Every row gives one point. Two turns around zero, p and q, are shown by what they do to some points. Write where each new point lands after one turn and then the other. Backwards means that the second turn is done in reverse. Each puzzle has new turns, and all numbers are rounded.
(in the rows, 128 means zero)

Turn p:
[117  57] -> [ 59 109]
[128 125] -> [125 127]
[155 176] -> [183 123]
[121 141] -> [137 140]
[119 140] -> [135 141]
Turn q:
[ 97 107] -> [100 103]
[ 82 131] -> [ 82 125]
[164 128] -> [164 133]
[170 146] -> [167 151]
Where do these land?
p, then q: [155 165] -> [174 124]
q, then p backwards: [ 82 107] -> [135  78]
p, then q: [147 112] -> [124 103]

Turn p:
[109 141 147 121] -> [111 127 150 141]
[150 139 137 158] -> [160 134 146 114]
[134 143 127 152] -> [149 144 140 127]
[109 140 128 161] -> [150 144 143 153]
[146 154 149 135] -> [134 135 160 108]
[112  31 117  50] -> [ 72  48  49 137]
[137 148  90 120] -> [122 165 107 115]
Turn q:
[118 119  39 140] -> [104  51  90 144]
[144 189 156 160] -> [113 187  85 112]
[115 141 150 112] -> [114 148 148 118]
[147  93 159 113] -> [170 136 159 125]
[113  85 148 125] -> [149 126 164 155]
[130 141 116 118] -> [117 121 123 113]
Where do these land?
p, then q: [175 145 133 125] -> [127 126 158  88]
q, then p: [ 80  99 144 131] -> [160 115 169 151]
q, then p: [157 114 105 158] -> [153 136  90 109]
p, then q backwards: [152 165 164  88] -> [106 154 133  68]
q, then p backwards: [111 151 143 163] -> [100 142  93 119]
p, then q: [ 93  94  80 104] -> [ 98  86  89 161]

Turn p:
[134  95 172  87  97 114 166  94] -> [132 174 116 119 125 189 126  79]
[168 131 148 150 110 165 148 104] -> [154 168 117 164 156 119 107 117]
[101 112 105 119  84  99 107 106] -> [ 78 100 125 136 129 166 111 115]
[123  86 112 145 137  83 108 104] -> [126  73 132 111 138 143 108  90]
[ 94 106 102 141 108 115 173  80] -> [102 110  96 154 151 149 158  75]
[156 176 109  77 156 101  90 175] -> [131 119 112  69  95 122 113 206]
[ 89 148 106 153 163 150  88 110] -> [ 94 102 154 116 164  79 143 139]
[161 150 159 136 112 134 151 163] -> [157 165 118 149  90 116 114 140]
[131 129 113 100 153 163 118 176] -> [151 129 153 120 124 130 157 185]
[122 147 153 171 161 157 131 169] -> [155 138 159 142 108  67 145 136]
Turn q:
[103 161 111  79 132  98 133 152] -> [ 82 175  98 131 126 106 131 140]
[127 129 111 111 128 145 135  92] -> [120 117 127 109 102 114 119 102]
[161 133 136 214  71 142 144 161] -> [210 120 162 191 140 125 164 131]
[120 128 123 107  75 154 120 150] -> [106 112 118 182 117 119 146 111]
[186 225 141 128 164 140 172 137] -> [171 174 121 113  43 113 139 195]
[141  67 128 145 147 123 128 159] -> [149 107 103 119 174 167 144 125]
[ 81 147 124 105 150 145 125  99] -> [ 79 140 153  98 106 125 127 114]
[106 130 116 135 154 142 134 127] -> [119 142 140 105 123 144 143 116]
[153  80 121 142 123 101 115  85] -> [157  94 122 108 161 119  85 103]
[129  97 160 101 140  97 154 136] -> [114 106 100 103 161 113 137 162]
[101 111 136 140 125 122  48 110] -> [ 99 121 163 148 156 163  73 109]
Where do these land?
p, then q: [125 143 139 171 150 101  99  92] -> [101 129 125 103 163 120  74 122]
p, then q: [ 94 125 139 151 155 129  95 128] -> [104 108 132 111 161 110 118 157]
q, then p backwards: [141 142 112 161 131 126 112 161] -> [151 108 142 116 110 157 153 134]
p, then q: [152 106 138 123 149 174 129  96] -> [143 141 123  92  98 151 114 165]
q, then p: [147  82 126  83  59 148 167 145] -> [148  53  98 155 141 153 148  77]
q, then p: [126 171 155  93  70 111 157 190] -> [131  76  98 170  62  86 149 111]
p, then q: [ 94 189 111 154 103 121 131 152] -> [123 162 147 153 184  99 150 107]
q, then p: [146  97 114  80 154 130 111  86] -> [ 93 102 149 113 164 175 127 148]
q, then p: [126 100 118 135 181 112 151 102] -> [133 149 120  84 144 164 142 158]

Turn p:
[ 74 150  98 136 109  92 142 142  97] -> [159 114 120 166 130 120 143 136  62]
[125 141 136 127 115 131 155 137 130] -> [147 130 139 121 127 147 129 115 116]
[109 168 136 144 102 115 141 102 129] -> [166 124 122 128  91 142 154 136 114]
[122 100 193 100 138 152 128 145 160] -> [ 83 121 182  96 107 138 111  99 139]
[124 111 118 109 140 173 125 107 146] -> [103 160 132 150 113 135 114 112 157]
[142 116 110 158 137 113 144 128 139] -> [148 106 126 142 152 131 130 131 151]
[165 125 157 138 123 122 146 146 102] -> [132 109 114  82 151 141 127 110 125]
[138 171 127  99 138 147  99 151 123] -> [132 174 131  99 121  98 108 139 113]
[117  96 101 150 156 142  70 145 132] -> [ 98 114 117 158 133  85  82 152 146]
[149 101 119  91 110 139  95 161 151] -> [ 85 152 149 117 152 139  98 162 129]
[ 98 137 111 144 150  85 149  90 123] -> [154 107 124 166 123 107 180 122 127]
[173 120 130 142 119 124 142  83 104] -> [130 123  80 111 136 151 160 121 159]
Turn q:
[116 142  82  78 138 141 127 143 156] -> [ 95  97 119 135 174 120 157 131 160]
[146 112 123 119 101 109 145  90 129] -> [110 130  89 155 110 129 116 122 106]
[137 137 139 157 178 143 111  86 158] -> [170  96 137 142 119  95 119 177 117]
[119 134 152 145 100 126 149 124 147] -> [131 137 126 138  98 158 147 139 120]
[129 138 122  53 115 115 131 124 137] -> [ 98 130  76 124 156 115 166 118 135]
[131 123 157 133 126 142 144 125 139] -> [140 118 122 114 108 144 138 138 116]
[126 119 121 137 168 127 146 152  98] -> [110 125 162  93 138 116 108 129 115]
[109 142 144 156 115 107 114 143 134] -> [140 162 150 136 108 134 138 134 144]
[124  78 129 153 101 119  84 144 125] -> [145 136 133 134  90 125 101  85 169]
[157 142 138 146 130 126 109 135 155] -> [152 135 118 130 125 136 114 161 152]
[113 141 102 129 136 152 147 143  31] -> [116 143 174 106 182 135 107  75  77]
Where do these land?
p, then q: [128  92 121 107 143  97 124 157  72] -> [100 126 168 119 131  70 121 112  99]
p, then q: [149 127 160  99 104 118 124 122 123] -> [113 115 124 111 147 136 165 109 114]
q, then p backwards: [118 107  87 106 149 121 103 150 139] -> [147  94 137 138 177 127 115 126 140]
q, then p backwards: [110 165 125 139  92 128 150 118 116] -> [108 122 104  93 101 124 157 120 129]
p, then q backwards: [132 179 154 137 112 107 141 102 142] -> [107 129 189 138 131 147 121 136 147]
q, then p backwards: [ 96 116 141 126 146 143 108 140 131] -> [130 144 154 135 155 110 141 121 143]
q, then p: [135 157  99 154 134 196 127 106 153] -> [102  93 117 113 157 123  82  97 172]
p, then q: [137  95 112 111 179 102 111 155  95] -> [ 98 141 160 125 112  61 130 143 119]
p, then q: [121 127 126 145 118 141 134  75 157] -> [131 110 124 151 109 180 131 140 141]
p, then q: [135 144 132 169  97 133 118 122 142] -> [132 114 108 121 135 155 109 112 164]
q, then p: [148  99 151 115 135 120 169 160 138] -> [ 98 165 144 150 121 145 119 133  90]
